Every row gives one point. Each table stands for the endless flat space through its points: a line for two points, a plane for three, and so on. The two share one point or none. Which?

First (2 x 4):
[[-31  30  39  19]
 [-35  14  27  15]]
Second (3 x 4):
[[-27   6  47  -1]
 [-22  37   3  14]
 [-47  50   7  35]]
They share: no point

First (4 x 8):
[[-14  45   1   6 -14  -2  61 -20]
 [ 23  -4  44  46 -41 -19 -15  -8]
 [ 23  34  25 -45   7 -24  24  45]
 [ -4  49   4  27 -26 -45  24 -63]]
Second (2 x 8):
[[ 13  22  31   7 -16 -48  20  19]
 [ 11  19  34  12 -17 -57  24  27]]
They share: [ 17  28  25  -3 -14 -30  12   3]

First (3 x 11):
[[  0  12   9 -35  17 -14   9 -13  27  -1 -14]
 [ -4  -8  -3   1   5  -2 -23 -33  -1 -25 -10]
 [ 14   4 -30  25  14 -14   1 -54  14 -43 -28]]
Second (4 x 11):
[[-12 -14  -5 -31  43  24  51   9  16  -2 -14]
 [ 27  16  19   4  11 -10 -39 -35  45   9 -30]
 [  5   0  -9 -22  59   2  29  -7  19   7 -22]
 [-25  12 -16 -43  26 -18  22   6  -7 -23  -9]]
They share: no point

First (6 x 14):
[[ 31  -5  12  30   5 -34 -15  22  -5   7 -21   6 -18  44]
 [ 37   7  -4  38  16 -52 -39  12   3  12 -47  -2 -18  43]
 [ 14 -33  44  33 -38  22  35  33 -17 -13  37  46 -39  29]
 [ 16 -35  42  35 -32   2  27  25  -4 -38  30  35 -43  17]
 [ 22  39  -5  41  -9 -30 -59  -7  -7  29 -49  31 -23  43]
 [ 38 -13  -8  13 -31 -16  -3  31  -3  -2  -9  44 -45  12]]
Second (5 x 14):
[[ 26   0   6 -11 -36 -54 -55   1   9 -31 -35  57 -66  52]
 [ 30   2  32  55 -12 -15 -42  -4   5 -32 -40  34 -46   5]
 [ 19  -2  12 -12 -10 -48 -40   9   7 -14 -27  36 -71  42]
 [ 13  10  14  76 -42  -7 -23  -6  -7 -13 -12  37  17  23]
 [-13  -6  -2  10 -30 -37 -19   8  -3  15   2  33  -5  61]]
They share: [ 20   9  14  31 -18 -26 -25   5  -2 -10 -16  29 -31  27]

First (6 x 24):
[[-28  -1 -41 -22   5 -14 -34  18  -2  37   0 -41   9 -35  23  12 -29   2
  -30 -70   4  11   5 -25]
 [-22 -10  -9  30 -11  48 -10 -30   8  22  58 -71  32 -26  21 -14 -31  13
   36 -45 -46   2 -11 -21]
 [-31  33 -49 -36 -37 -32 -20   2 -23  22   5  18  27 -21  -6 -12 -20  -8
   -6 -21  29   4  16  16]
 [-31  24 -51 -39 -40 -30 -21   1 -16  14  12   5  31 -27  -1 -18 -26 -16
   -1 -18  26  -5  29  15]
 [-19   3 -35 -17 -50   0 -11  -1 -22  31  42 -21  32 -12  25 -32 -22  -3
   27 -23 -12  16   9  11]
 [-27  23 -10  17 -17  21 -16 -20 -21  40  29 -11  24  -7  12  -9 -21  17
   21 -26 -16  31 -31  -2]]
Second (2 x 24):
[[-27   9 -25   4 -17   4 -19  -9 -12  21  26 -15  26 -23   6 -11 -28  11
   16 -40 -16   9  -5  -8]
 [-35   1 -15  20 -11 -14 -17   1 -10  25  30  -9  20 -27  12 -19 -44   5
   30 -52 -28   7  -3 -10]]
They share: no point

First (3 x 24):
[[  6  21  -3 -15  10   4   9 -35   2  -1  -5 -18  -7  22  27  10 -18  29
    3  13  13  13 -14 -12]
 [ 13  25 -17   3   7  10   2 -42  32  16 -20  -1   2  46  13  33   4  21
  -25   7  17  -7  -3 -26]
 [  3  18   2 -20  13   4  14 -34  -5  -8  -2 -23  -7  15  34   2 -24  34
   10  14  12  22 -19  -5]]
Second (6 x 24):
[[ 26  21   9 -18  -6   6 -20 -49 -13  30   1 -12  -9  30   1  28 -11  19
    6   2  23  -4  -1 -46]
 [  2  11 -48   5   7 -32  44  -8  18 -38  -5 -24 -43  17  40 -26 -28  17
  -21  12 -20   0   7  10]
 [  0  27 -41  -2  -5 -20  21 -14  24 -17  -1 -25 -33  22  17  -7 -36   8
  -19  15 -16  -1 -14   3]
 [ 34  -6  18 -32  -2   2 -11 -65 -24  32  21   0 -12  39  21   4  10  24
    8  -5  11 -29  16 -50]
 [ 21  -9  -9 -40  -7  -5   1 -60  -5  22  35   0 -18  39  20 -26   1   2
   -5  -6 -28 -54   6 -24]
 [ 50  -7  19 -16 -16   2 -20 -67 -27  38   5 -12 -13  32  -5  16  -9  23
   -4 -26  21  -4  15 -62]]
They share: [ 11  29  -9 -13   1  -2  -4 -32   0  10  -2 -15 -16  26  13  19 -16  17
   3  15  13  -3  -5 -26]
